Each row is a point. Each table stands for the endless flat space through its points: a line for two points, a plane for three, and so on. Write the one point that lies in both, or say that there is none.
In the rows, 128 means zero.

First, 2 rows:
[[135 166  84 156]
 [ 91 178 124 160]]
Second:
[[118 193 109 136]
 [124 176  89 161]
 [130 173  59 194]]
They share: [124 169  94 157]

First, 3 rows:
[[123 161 129 127  88 189]
 [126 168 128 117  91 183]
 [105 143 109 145 104 167]]
Second (4 x 6):
[[ 87  80  99 139 103 129]
 [130 136  99 166  82 170]
 [ 73 106 107 135 109 155]
 [ 89 129  87 158 139 121]]
They share: [ 96 134  99 154 112 156]

First (2 x 9):
[[180 108 114 108  82 127 136 173 108]
 [156  96 174 114  94  73 160 119 102]]
Second (2 x 9):
[[150 106 154 127  86 112 128 134  87]
 [186  98 134  95  90  88 168 158 123]]
They share: [168 102 144 111  88 100 148 146 105]

First:
[[130 115 122 187 113 102 143 175  78 111 139]
 [130  94 131 160 107 117 137 163  96 102 136]]
Second:
[[121  83  95 124 121  70 118 158  66  96 128]
 [133 107 139 184 105 126 146 170  98 108 140]
 [124 106 128 164 109 105 132 160  87  94 140]]
They share: [130 101 128 169 109 112 139 167  90 105 137]

First, 6 rows:
[[214 139 116 148 134 192 135 111  67  83 160 111 102 135]
 [194 127 130 104  94 182 131 122  96  96 130  96 136 152]
 [211  88 144  56  88 152 105 139 132  97 102  39 190 140]
 [190 149 119 135 115 189 143 114  79  94 144 121 107 153]
 [160  97 114  74  92 162 155  89  97  97 132  87 168 129]
 [140 100 157  59  85 210 147  97  91  52 130  63 184 100]]
Second, 6 rows:
[[198  96 118 142 126 170 126  93  87 117 135 124 141 106]
 [171 137  89 122 146 128 182  66  84 112 128 101 160 155]
 [141 133 115 101 107 180 147  77 102 102 197 126 140 123]
 [211  90 108 141 105 187 131 125 116 106 125  88 115 131]
 [190 107  81  84 130 117 208 109 107  95  75  46 162 152]
 [167 142  59 102 143 109 220  75  61 152 129 105 166 161]]
They share: no point

First, 6 rows:
[[149 138 171 178 106 138 149 144 191  94 123 160 201 163 151 128 148 103]
 [162 162 111 184 103 118 142  97 148  82  66 177 147 177 144  84 176  45]
 [174 179 122 150 135 130 125 116 182 104 108 137 152 175 178  91 188  96]
 [163 213  89  99 145 136 113 107 138 104  86 128 123 188 164  63 206  65]
 [173 157  89 189 101 141 117 149 171 127 119 156 158 149 100  89 218  47]
 [146 159  82 156 157 129  95 100 171 117  93 155 109 146 148  37 208  78]]
Second:
[[184 161 117 122 109 132 162  87 217 112  64 163 135 160 149  62 162  82]
 [155 146 111 149  92 164 138  78 229 120  57 185 118 157 144  66 132  90]
 [144 157  90 138 110  89 153 110 202  84  67 141 134 158 178  94 166  38]
 [130 172 159 159 168 132 110 183 106  50 124 118 217 148 170  98 220 109]
 [ 90 144 126 170  98 175 104  98 168 115 110 186 125 176 148  80 112  75]
 [153 151 154 185 174  53 132 133 150  67 107 143 192 187 182 161 197  90]]
They share: [143 158 136 151 129 133 131 117 168  94  98 157 159 167 157  88 166  88]

First (2 x 24):
[[131 136 156 122 126 153  88 168 135 139 133 149 104 109 100 160 141 146
  155  90 133 106 143 152]
 [119 116 136  86 162 137  88 176 131 115 169 129  80  77  72 156 169 106
  143  86 173 138 107 164]]
Second:
[[124 103 154 100 131 167  84 198 120 139 151 137  85 121 114 154 172 143
  153  80 161 121 157 133]
 [122 188 142 131 147 125 103 119 146 124 136 144 128  56  45 159 100 133
  149 116 110 108  92 200]
 [118  94 154  93 131 177  85 209 110 142 158 130  82 126 119 149 180 149
  153  80 168 126 166 126]]
They share: [128 131 151 113 135 149  88 170 134 133 142 144  98 101  93 159 148 136
 152  89 143 114 134 155]

First:
[[151  99 165 121  80 147 126 189 155  74 135 126 100  95 106  80 157 120
  103 135  79 124 121  94]
 [158 107 132 105 126 132 100 119 131  82 172 113  89 149 155 106 160 139
  111 147  92  81  99 124]
 [112 155 154  97 116  86 120 139 141 108 152 145 133 121 141 130 156 121
   71 153 104  87  99 150]]
Second (2 x 24):
[[127 121 144 137 108 109 131 148 146 121 124 155 127 116 121 122 162 101
   54 170  66 106 130  93]
 [127 122 150 129 106 111 127 149 147 112 131 150 119 113 121 115 158 110
   64 161  72 106 123 104]]
They share: no point

First (5 x 24):
[[152 109 133  89  79 133 220 113 151  58 137 123 162 176 107 165 130  60
  101  83 154 105 129 162]
 [ 90 132  88 124  75 100 137  80 168 118 178 144 125 124 150  59 159 116
   87 139  47  82 145 175]
 [103 103 112 123  79 141 187  83 134  67 171 123 127 171 154 134 178  69
   99  99 100  72 107 149]
 [135  92  85  68  87 102 182  82 127  19 148 154 174 195  59 158 127  13
  117  45 137  93 165 152]
 [ 97 103 123 107  53 117 178  62 136  78 196 133  95 164 167 124 197  78
   87 102  89  64 100 164]]
Second, 3 rows:
[[128 113  82  99  97 113 167  92 173  95 148 135 142 149 134 123 161  75
   93 102  83 107 126 177]
 [127 130 129  89 113 144 145  98 139  90 184 148 152 170 101 136 149  84
   69  99  62  73 136 164]
 [133 116  93  89 105 120 159  92 167  96 158 140 142 156 125 134 163  74
   83  97  74 101 124 178]]
They share: [112 121  96 119  89 123 169  98 157  87 154 133 152 149 128 103 143  87
  99 114  89  91 142 161]

First:
[[123 168 155 110 109 105 141 156 165 136 164 131 105 125  93 167  92 161
  157 168 147 153 143 105]
 [147 165 152 140 109 129 147 156 174 106 137 122  84 128 123 167  98 143
  151 138 126 156 128 135]]
Second, 5 rows:
[[150 190 171 147  40  86 131 108 222 145 107 109 101  87 100 112 136 167
  177 110 154 126 126  89]
 [129 169 144 142  99 107 137 161 183 107 154 136 107 124  78 162  97 177
  156 130 164 144 111 135]
 [122 156 125 130 122 100 164 203 155  68 182 158  91 122  63 199  86 157
  130 153 155 156 134 161]
 [160 162 152  89  95  95 149 133 174 124 171 147  83 116 101 145 115 157
  157 198 146 185 195  68]
 [134 178 189 111 110 144 107 102 178 203 127  89 117 149 154 134  90 163
  189 162 126 152 124  67]]
They share: [131 167 154 120 109 113 143 156 168 126 155 128  98 126 103 167  94 155
 155 158 140 154 138 115]

First (3 x 24):
[[106 149 150 200 175 134 105 145 193  87 200 115 111 159 188 146  97 103
  162 142 133 118 156  59]
 [ 78 136 128 160 119 155 150 167 116  95 158 110 139 149 151 142  92  87
  148 142 123  97 122 103]
 [ 82 129 130 156 111 162 157 165 105  99 156 111 139 143 148 146 101  91
  146 142 129  94 112 111]]
Second (6 x 24):
[[126 100 158 195  91 137 146 172 104  39 185  86 131 139 174 114  94  86
  115 132 126 136  90 121]
 [100 131 138 157 138 174 160 163 156  87 169 120 129 140 161 137 101 123
  143 140 134  92 126  86]
 [ 67 137 153 173 140 175 168 143 127 112 148 136 141 146 174 156 100  89
  163 137 107  80 109  75]
 [ 78 137 126 128 134 144 136 166 116 115 141 104 116 174 125 150 117 106
  186 164 126  97 143  94]
 [122 116 130 213 107 141 132 188 138  41 217  84 145 115 158 144  84  94
   89 138 154 128 114 141]
 [ 92 115 144 231 148 176 173 198 173  44 205 107 169  96 139 193  86 122
   87 159 132  91 113 130]]
They share: [ 88 134 135 167 127 155 144 160 127  96 167 112 132 147 158 146 100  94
 150 142 130 100 123  98]

First, 4 rows:
[[114  71 106 194 110 161 122  97  70 156 125  96  73 131  91  84 105 136
  166 140 143 192 118  65]
 [107  78  68 185  93 139 105 152  82 129 118 186 111 157 116 127 167 116
  110 158 166 149  92  84]
 [121  82 102 173  97 135 121 114  88 147 120 126  89 129  90  95 133 114
  144 152 162 157 132  76]
 [110  93 100 159  97 116 120 134 105 135 125 146 111 140 105 109 149 100
  118 145 167 136 120  98]]
Second:
[[107 100 102 143 122 138 128 123 115 150 137 123  92 182 108  60 110 112
  144 125 193 161 110  81]
 [118 121  48 190 100 185 102  85  90 174 107 132 117 155 119  78 115 102
  162 108 151 138 138  83]
 [138  95 120 200  78 127 146 116 104 129 136 137  66 133  88  99 148  94
   97 117 133 158 133  72]
 [101  75 129 183  98 111 127 123  88 129 132 109 102 105  99 129 139 113
  119 141 124 160 113 106]]
They share: [104  89 110 168 108 129 124 119  98 142 131 116 101 139 105  98 125 112
 134 132 153 158 114  95]
